Each row is a point. The last column is the point's height on a tilted bowl or saddle (a function of degree 2), plus a little noise. Along how many of its main directions does it bend up, bend down or stay straight?

Points:
[[ 44 -44  55]
 [ 31 -14  23]
 [ 32  17  22]
 [ -8   4   7]
 [ 17 -13  15]
 [  1  52  29]
 [ 21   0  14]
 [ 23 -33  29]
 [ -5 -20  14]
 [ 20  37  24]]
Directions: 2 up, 0 down, 0 straight

Points, 17 rows:
[[-13   3 -38 -19]
 [-17 -37  13 -31]
 [-26  20  -6 -12]
 [-10  -9  -1  12]
 [-34 -26  15 -25]
 [-16  -9  -1  11]
 [ 15 -15  28 -35]
 [  6 -22 -18  -8]
 [ -1 -11  44 -45]
 [ 19  10 -25 -11]
 [-12 -30 -16 -13]
 [-60  -2   0 -60]
 [-18   8   4   8]
 [ -1  14 -35 -18]
 [ 21   6  13 -11]
 [  8   9   3   8]
 [-20  10 -36 -26]]
Directions: 0 up, 3 down, 0 straight

Points (15 x 4):
[[ -8 -29   7  -4]
 [ 31 -18 -26  19]
 [ 22   8  19  -2]
 [-55  -3   7  15]
 [ 25 -12  45  17]
 [-11   0  13  -4]
 [ -3 -47  -2   1]
 [  0  26 -24   7]
 [ 19 -24 -20  11]
 [ 13  20   1  -5]
 [-22  -7  14  -2]
 [ 32  43   2  -4]
 [ 15   5 -22   4]
 [ 60  -1 -52  60]
 [ 19 -12  -5   1]]
Directions: 2 up, 0 down, 1 straight

Points (24 x 5):
[[ 21 -12 -20  18   4]
 [ 28  -8  -6   1   9]
 [  9   4   1  -9   2]
 [  2  -2  -5   7   0]
 [  9   3  12  13   0]
 [  3  22 -23  -5   0]
 [-13   8 -11   2   3]
 [ -8   3  21  -4  -1]
 [  5 -17   9  26   5]
 [ 11  14 -22   0  -2]
 [  0 -28   3  15   9]
 [  3  -3 -16   5  -2]
 [ -1  -1 -12  -9  -1]
 [-60  14 -25   5  60]
 [-10 -19  12   1   5]
 [ -5  13  14   1  -1]
 [  6 -18  -9  -1   2]
 [  8  11   0 -11   3]
 [  3  15 -11   0   1]
 [  2 -22 -16  14   5]
 [ 29  -5 -10  -5   8]
 [ -1  -3  10  -2   0]
 [  6   5  -9  12   0]
 [  0  -5   5  -9   2]]
Directions: 3 up, 1 down, 0 straight

Points:
[[ -4 -23  42   0  -9   9  17]
 [-35  15 -19  21 -21 -12  23]
 [ 16  -3  -2 -43  26  -5  21]
 [-44   2   0  -3  32 -30  14]
 [  1  -5 -20 -45  14 -19  17]
 [-57 -24  45 -14  -8 -45  60]
 [-13   1  12 -12  -1 -35   7]
 [  3   7  20  19 -12  22  -9]
 [ 12  -4 -11 -10 -18 -32  18]
 [ -9 -23   0  35  32  11  28]
 [ -5 -30   4 -14  10  15  11]
 [  8  -2 -37   0  -4  30   0]
 [ -6 -23 -21  -7  20  15   5]
 [ 21  24  17  32  -6   1  -5]
 [-12  10 -10 -20  -4 -29  14]
 [-14  -2  -4  -7 -43  12  -9]
 [ -6 -21  22  -1 -60  25  -8]
 [-17  16  40 -16  35 -35 -18]
 [-13  17   7   9  -7 -15   7]
 [ 23  30   3 -26 -15  15   1]
 [  9 -18  45   7  13  27  18]
 [-44 -35 -20   3  11  14  -1]
 [  5  -5  13 -18 -13 -10   8]
 [  8  18   1   9   5  11   2]
 [ -1  -8 -48 -29 -10  -4   5]
 [ 10 -10  14   6 -14   5   4]
 [-25  14  -3   7  10   3  13]
 [-17  16  56  32  -1  -4  -2]
 [  6 -25  -8  15 -25 -18  14]
 [ -8  -6  27  43   7  -2  20]
 [ -4 -23  14 -31  -7  -7  17]
 [ -4  11 -13   6   7  14   7]
 [-28  20 -10  18  10  13  19]
 [-47 -27   8 -33  33 -27  12]
 [-20  20  -3 -18   0 -14  14]
 [ -4  -9  -5  15   9 -26   4]
 [  3  21  20  23   2  28 -10]
 [ 13  13  18 -16 -18   0  -2]
 [ -8  26 -37   5 -21  24  -4]
 [  7  41  11  17   8  15  -8]
 [-10  -2  -2 -32  11 -12  11]
 [ -6 -13  -4  24  27 -11   8]
 [-11  22  -4   0  35  -3  16]
 [ 20  16   8   0  -3 -21   2]
 [  4   3  -5  25 -14 -22  16]
 [ -1 -17 -17  -6   1   1   1]
 [ 19 -12  -6   5 -16  43  -7]
 [ -5   7 -26  48  10 -12  32]
 [-19  -9  10 -22   4 -16  10]]
Directions: 4 up, 2 down, 0 straight

Points, 66 rows:
[[-24 -20  -9 -29 -23  11  -5 -16 -11]
 [  5 -10   6   4  11   6   2 -17 -10]
 [ -6 -29 -23 -11   0  -5  19  -3   0]
 [  9  18  -2  27 -15  17  21 -11 -28]
 [  7 -10 -36 -20  27   3 -12  -8  -7]
 [-26  18  36  -2 -10  19 -21  11 -25]
 [  8  -1 -15  14  -8 -15 -22 -23 -15]
 [-14   6  33 -15  -7  11   4   7 -12]
 [ -2  13  -1  27  -2   6 -23  -4 -27]
 [ -3  -3 -13  13  18 -11   6  -6 -14]
 [  2  12  -4  31  21 -21  12   2 -33]
 [-29  -5  -4   1  10  23 -26  10 -18]
 [ 24   3 -16   7 -10 -15   6   7 -11]
 [ 29 -18 -24  22 -19   8 -24 -29 -23]
 [ 21  -6 -45   9   3   8 -20  35 -27]
 [ -8  -4  -3  30 -12  -6  -6 -18 -23]
 [ 16   6  19 -26 -25  -1   4 -28 -22]
 [ -5  20  -8  20  12   3   4  12 -23]
 [  2 -28 -10  -3 -25  39 -10 -25 -41]
 [-23 -14   0  -4 -24   6  -7  25 -16]
 [  4  28 -20   6  16   4 -10   4 -21]
 [-19  -6  39  14 -20   1  33 -12 -34]
 [-35  32 -20  -5 -11   3   6   7 -46]
 [-18   6  -4  35  21  -7  -6   2 -36]
 [ 19 -18 -10  -7   0  -3  28 -13  -9]
 [-10 -11   9  -1  41  -6  -5   3 -23]
 [  2  -3   5  15  15  -5   5   5 -14]
 [ 39 -21  -6  10  12  14  -8 -26 -22]
 [ 22  -9  10 -18  -4   0  23   2 -10]
 [ 28  -1  -2  10 -11  17  17 -30 -24]
 [-22   4  -1  16  25  -7  -4  28 -34]
 [-31 -22  21  -7   6  -3   1 -25 -16]
 [-14 -15 -20 -33  11 -19 -11 -10   6]
 [ 20 -11   9  14 -32  -3   8  -2 -23]
 [ -1 -12   2  15   2 -16 -13  -6 -16]
 [ -4 -18  -9  14  16  -3 -11 -26 -24]
 [ -4 -24 -29  13 -42 -15  -8   5 -18]
 [  0  -8 -12 -22 -17  15 -13   9  -3]
 [ 35  -2  -2  -8  17  -4  -2 -12  -1]
 [ 27 -34   4  -3  10   1  21 -21 -18]
 [-35  18 -11   2  12   1  23   7 -27]
 [ -4   1 -33  -9   3 -39  17   1 -17]
 [ 12 -15   1   1   7  -6 -19  16  -8]
 [-10  23  19 -14  -1  -9   4 -10 -19]
 [ -7  33  12   5 -17  16  -3  10 -38]
 [-29   1  -2   8  10   0  11   0 -13]
 [ -1   8  16   8  11  -6 -13  -2 -15]
 [-60  24   0  20  32 -16  -6   2 -60]
 [ -1  -1 -14 -25   4   3 -16   5   5]
 [ 15   0   4  -1 -28  20  26  16 -38]
 [ 14  -1  18  -8  13  -7  19  -2  -9]
 [-14   0 -22  -5   6   6  -1 -10  -9]
 [ -2 -24 -27  28 -24   3   4  10 -18]
 [ 40 -21  -5 -25  12  18   6   5  -3]
 [-11  17   0  17   0   8  -8 -29 -29]
 [  6  -4  11  19  29  -5  -3 -42 -46]
 [ -3  13   7  17   0  27   3   5 -21]
 [  3  -1  21   0   4  21  11 -12 -11]
 [ 15   1 -36 -11  -8  -5  -6   0   1]
 [  1 -25  -3  12   1  34  13  16 -20]
 [  2  16 -20  -2  -6  12   1  -5 -15]
 [ -4  -2  22   5   3   4  12  14 -12]
 [ -9  14   0  11  -6  -6  10   1 -18]
 [  5   9  -5   4  -6 -20 -24   4 -17]
 [  1   5 -15  15  15  21  28 -16 -26]
 [  7  27 -12 -26   7  -5   5  13 -19]]
Directions: 0 up, 5 down, 3 straight

Points:
[[-19   6 -30  15  20  -1  -9  -2 -33]
 [-11   0  11  -8  -3  -6  34 -16 -21]
 [  2  11  15  26  12  18   8  -9  28]
 [ 49  -6 -20  18   0   0 -24  -8 -60]
 [ 22 -21   7  -6  27  37  13  -4   3]
 [ 29  32 -12  -3  25   0 -10   8 -40]
 [ -1   6 -27   9  33  -9 -11  32 -13]
 [-10   2 -24   4 -27  15  36  -8  16]
 [ 20 -12 -39 -28 -37   2 -11 -33   8]
 [ 11  17   0  14  34  11  -9 -25 -16]
 [  7  -1 -26  -5 -11  14 -13  -3 -21]
 [ 11 -10   3 -24  -4 -27 -10  -3   6]
 [  9   9 -16  42  -6 -13   0  14 -29]
 [ 37   2  33  32  -6   7  28   0  22]
 [ -8 -21   9  19  -1   6  21 -22 -10]
 [ 17   5  20   7  -9   5  -7  -1   1]
 [-10   9  -1  24  11 -27  14   4  -7]
 [-21  43  -2  36   8  -1  18 -12   6]
 [ -9   9  15 -32  -2  15 -10 -10   6]
 [  6  -2 -12 -25 -51   8  14  28 -17]
 [-24 -17 -17  -9   5  -2  15  -2  -7]
 [ 14   3  -5  -8  17  20  20 -19   1]
 [ 15  20   7   9  16  -6   5 -29 -16]
 [-31  12  -3  45 -12 -12  16  45  32]
 [-27 -16 -12  12  -8  16 -13  -8 -14]
 [-13   3   0  28 -11  30  11  21  15]
 [ -6  -2   9  35 -49  11 -16  -4 -35]
 [-11  -5  -7 -20  -5   8  12   5   0]
 [-34   7   7 -13   6   5  22  13  -1]
 [-13 -12  -1 -21 -14 -30 -24  13  35]
 [-21   2   5   4  27 -23  20  20   3]
 [ 29   2   2 -21 -33  26 -10  -2   4]
 [ -5   1  24   0  51  -9  -4  16 -12]
 [-11 -26 -11   7 -20  -3   7  -9 -28]
 [ 17 -20 -15  -5 -27  19 -23   9 -21]
 [-14   4  17   2 -13 -12 -17  11  -6]
 [-15  12  13  -1   5  -9  22 -38 -27]
 [-21  18   4   4 -20 -25  12  22  -4]
 [  6  13 -33 -22   6 -18  17  23  23]
 [-38 -22 -42  20 -33 -18  36  22  11]
 [ 16 -27   1  30 -14  -4 -28 -14  -3]
 [  0   1 -23  41  10   6   0 -10 -37]
 [ 23   1  -5 -27 -20  -9   2  -6 -11]
 [-13  26  -7  -4  12  14  31 -31  15]
 [ -8 -15   0 -16 -19   8   6  -3  -5]
 [ -4 -60 -22 -16   0   9  -6 -31  -2]
 [ 19  -7  -5 -25  11   3  -5  -7 -12]
 [-18  27 -42 -12  -8   2   6  24  26]
 [ -7 -14 -21  19 -26  11   1  24 -31]
 [ 12 -11 -19   1 -24 -34 -25 -40 -22]
 [ 28  10  25  -7  -7   0  31   7 -21]
 [-16  15 -27   2   1   1  12  17   6]
 [-10 -34  29   9  -4  15 -37  11  45]
 [ 13  12  -5  19  18  -5 -27  14 -16]
 [  2 -21   2   2   4 -19  29  11 -33]
 [-22   5   9  -7 -11 -13  13  24  -8]
 [ -7   1  -7  27 -11 -22 -11  -9 -27]
 [  0  -4 -19  -8  15   5 -28 -13 -14]
 [-59  10   4  -7 -18  30  17  10   2]
 [-26  36   3   7 -28   6   9 -32 -23]
 [ 33  24  -3   7 -17  13 -17  17 -38]
 [-11   1  15 -10   5  -5  -4 -17  -8]
 [-35 -13 -18 -13   6 -20  -5  -1   7]
 [  8  14 -29 -41   4 -29  -5 -12  23]
 [ 24   2   1  18 -10 -11  14  15 -30]
 [ -9 -49 -16 -40  -8   8  12   0  12]
 [-14 -12  26  29  -9   2 -13  -6  17]]
Directions: 3 up, 4 down, 1 straight

Points:
[[ 11   3  -8   7 -13  -7  23   6  15]
 [-12  -1  20  10  10 -23 -20   6  19]
 [ 13 -11  21  20  -4  11  10 -18  22]
 [  8  16   5 -14  36   6   9   8  -1]
 [-34   6   1   2 -21   6  42  -3  30]
 [-18 -32 -16 -22  21  29 -11 -30  29]
 [-31 -30  -8 -12  -1 -12 -27  -9  24]
 [ 24 -22 -18  -8  23  -5  12  -5  10]
 [ 13 -26  25 -31  14   1   0  -7  23]
 [ 28 -19  -4  14 -10  28 -13  -6  23]
 [ 11 -42 -35 -17   4  17  11  -8  17]
 [ -1   0  -6   9   0  11  53  33  18]
 [ 21   2  18   5  27  13  -4  43  10]
 [ -7 -24  30   4 -18 -25  26 -23  36]
 [-10 -22  16  17 -51   3   4   6  46]
 [ -4  27 -18 -31  -9  22 -15  15   4]
 [ 14 -15  34  16  17 -17  11   4  23]
 [-18  17  28   2  26 -22  12   0  19]
 [ 14 -15  30   5  -2 -25  -4 -16  33]
 [ 20  18 -36   5 -15  -9  -9 -18  23]
 [-38  -5 -26 -52 -11  -7  10   3  30]
 [ -7   0  29 -31  35  -6 -53   6  46]
 [-27   9 -13 -44  49  17  13 -25  28]
 [  8  15  -5  14 -16   6   7 -14  21]
 [ 22  -3 -13  18  11 -26  -1  19  23]
 [  4   6  21   2  12  25   6   6  -1]
 [-25   6 -30  16  11  10 -55 -10  39]
 [-15   1   5 -20   3 -15 -11   6  12]
 [  2 -33  27 -21  -2  -9  11   7  25]
 [  7  12  16  14   9  16 -23   1  14]
 [-12   6  22 -35   7 -12  17  23  21]
 [ 18  12 -12  -4 -15  10   6 -11  13]
 [  8 -24  -7   8  22 -13  25  41  21]
 [ 17  -2 -12  42   1  -7   2  12  29]
 [-12   7  23  -9  38 -28  -2  23  23]
 [-10   0  11  19   5  -9  -4 -24  19]
 [-24  20 -40  -2   1  24 -29 -57  60]
 [ 20 -18   1 -37   8  17 -11  11   7]
 [ -9 -27   0 -31 -43  10  10  -2  37]
 [  2  37  12  -6  -9   2   3 -11  26]
 [-19   0 -17 -31 -17  19   0  10  11]
 [-16  22  12  -7   1  -8  10  40  19]
 [ -1 -15 -45 -15 -23  19 -29   1  18]
 [-30  31 -18  -3 -23   1  -4  -4  29]
 [ 16   4  20  -2   0  37  -2   5   5]
 [-11   3 -28   3 -13  -1 -21   2  12]
 [  1  28 -17 -20  12 -37  17   1  30]
 [-20 -29 -23  -6 -30  33  11 -21  38]
 [ 27  24   0  30  -3 -10   3 -30  49]
 [ -3 -18 -34 -40  52  21 -20  -1  18]
 [-29 -31  34   9  34 -15   5 -14  18]
 [ -2 -21  11  -1  18   3   9  13   4]
 [  5   3  13 -11 -19 -11   0  16  18]
 [  0   6  -6  -3  10  10   5  30   0]
 [-22 -26 -33 -15   5  -3   6 -30  23]
 [ -3 -21  13  -9  -8  20  15  18  10]
 [-47 -11  34   2  11  14  48  20  14]
 [  4   1   3 -25  22   7 -36  21  12]
 [ -9  -2  -6   1   2 -19  41  31  21]
 [  3  -5  31 -12   1   4 -26 -17  29]
 [  3  16 -31  41  12 -16  26  -8  39]
 [  7  23   6 -60  10  16 -26 -21  28]
 [  6  -5 -13  21  15  11 -51   1  32]
 [ 18 -10   6  22  -9   5 -34  18  31]
 [ 12   2  -7  -6  23  20  21   7  -6]
 [-11  28  10 -16 -21 -14   8 -17  34]
 [-30  38  13 -22  -4   9  29 -20  40]
 [ -8   3 -15   2 -12  16  -7   1   8]
 [-18   4 -15   2  -1  43   3  22   6]
 [  1  -1  -1 -15  -3  -4  -7  21   7]
 [ -1  -5 -32  21 -19 -18  29  -6  29]
 [  0   3 -26 -22   1  19   1  -8   1]
 [-28 -21  20  11  12  19  -2  22   9]
 [-31 -25  36   2  15  -5  30 -23  20]
 [  1 -17  15 -13  26 -18  39  -8  19]]
Directions: 6 up, 0 down, 2 straight

Points, 66 rows:
[[  1   1  13  22  14   9 -21  -1   0]
 [ -6 -15 -13 -14  29  17  -6  26  -4]
 [-27  32 -21 -45  20  35   7  -4  39]
 [ 13   3  -5   9 -34 -11 -11   0   8]
 [ -5  13  28   2 -56   2  19   3  32]
 [-13  -4  31  15  31   0 -34  10 -15]
 [-13  38  15 -25  -2   4 -60  10  18]
 [ -4 -23  12  -2 -39  -4  24   7   1]
 [ 13   9 -28 -11 -32 -10 -26  14   8]
 [-14  -6 -29 -19  -5  18 -10  41  -5]
 [-14  23  17   2 -11   4  31 -20  14]
 [-15 -10  16 -28  29  -1   1 -15  13]
 [ -2  27   7  18   4  15  30  -5  12]
 [ 52  43 -10  20  -7   2 -12 -13  54]
 [-20 -53 -30 -24   3  -2  10  11  -1]
 [-13  22 -33 -29  28  11  -3   6  13]
 [-17 -17  -8  10 -23  10  17 -16  10]
 [ -4   0 -12  10  -7  38  -3   1   8]
 [ 30 -27 -33 -39 -36 -19   0  -5 -30]
 [  2   7  -7  -2  34  35 -32   2  11]
 [-30 -15  10   2   7  -4 -16 -28  26]
 [ -9   9   8  22 -19   5 -26   1   6]
 [ -6   4  10  24  -8 -12   6  19 -18]
 [-22  13   5  38  31  -3  14  -2  -3]
 [-14 -10 -12  17 -28   6  -9   5   6]
 [ -2  -6 -14  20  -9 -40   1  13 -18]
 [  7 -15   4   0 -18   8 -23   7   2]
 [-12  35   6  12  60 -22  -3  28 -38]
 [ 23  10 -23  -7   6  20  14 -31  10]
 [  1 -20  -3  36   0  18  -8  -9  24]
 [-32 -21 -13  15  18 -11 -17   0   2]
 [ -4 -50   3  28  33  17   1   8  30]
 [  5  27  -5 -22  -2  -3   2  -5  -4]
 [ 14 -21   6  13 -16  10 -34  -1  19]
 [ -5  -2 -37   5 -22   9  -2 -50  33]
 [-12  -4 -20  32 -12  17  16   6  14]
 [ -6 -39   5 -35  29 -31   1 -24  11]
 [ 30  14  -5   6 -19  30 -26 -20  36]
 [ 22   8  19  -4  23  -1   0  10  -4]
 [  5 -21  -6   7 -39  18 -10 -11  17]
 [ 26  33   8  30  24 -15  -1 -11  15]
 [-20   4  -2  19  12  -3  10 -34  22]
 [ 11   5 -26 -12  25  -4  28   9  -7]
 [ -8   6  -4  46 -10  22  39 -21  51]
 [-28  17 -24  -3 -11  26  -9  -1  14]
 [  1  10  -1  43  -8  -2   6  -3  11]
 [-18   7  30 -53  16  16 -34 -24  60]
 [-27   9   0  -4  -5  29   8 -11  17]
 [ -1 -22  26 -12 -18  25 -26  -7  23]
 [-21 -23  40 -10 -26  -1   1  -2  23]
 [  2 -30   2  -6 -19  -9  24  15 -14]
 [ -7   5  20 -16 -20 -20   5  -7  -3]
 [ 16  46 -39  10  -8  -1 -21  -9  34]
 [ 13  -2 -25 -42  21  30 -23  18  10]
 [ 15  -5   4   1  -6 -23  22  -9 -15]
 [ 14  -3 -15  -4   4  27 -33 -32  35]
 [ 12  40   7  28  15 -29   8  -5  -5]
 [ 27  16  17 -27 -51   4  -8   8  27]
 [-19  22  21 -13 -23  -4  10  -9  10]
 [ 20 -29 -15  -8 -27 -16   0  12 -11]
 [-11 -46 -35 -15   6   4  14 -19  -1]
 [  3  17   2  29  11  -4 -28 -12  11]
 [  8  16 -17  -5 -44  -6  -4  19   6]
 [  8  -4 -11  12  -9   4   2   4  -5]
 [-15   4  -5 -12  -6   1   8  26 -16]
 [ 12   2  14   3   1  -2  -7  -1  -4]]
Directions: 6 up, 1 down, 1 straight
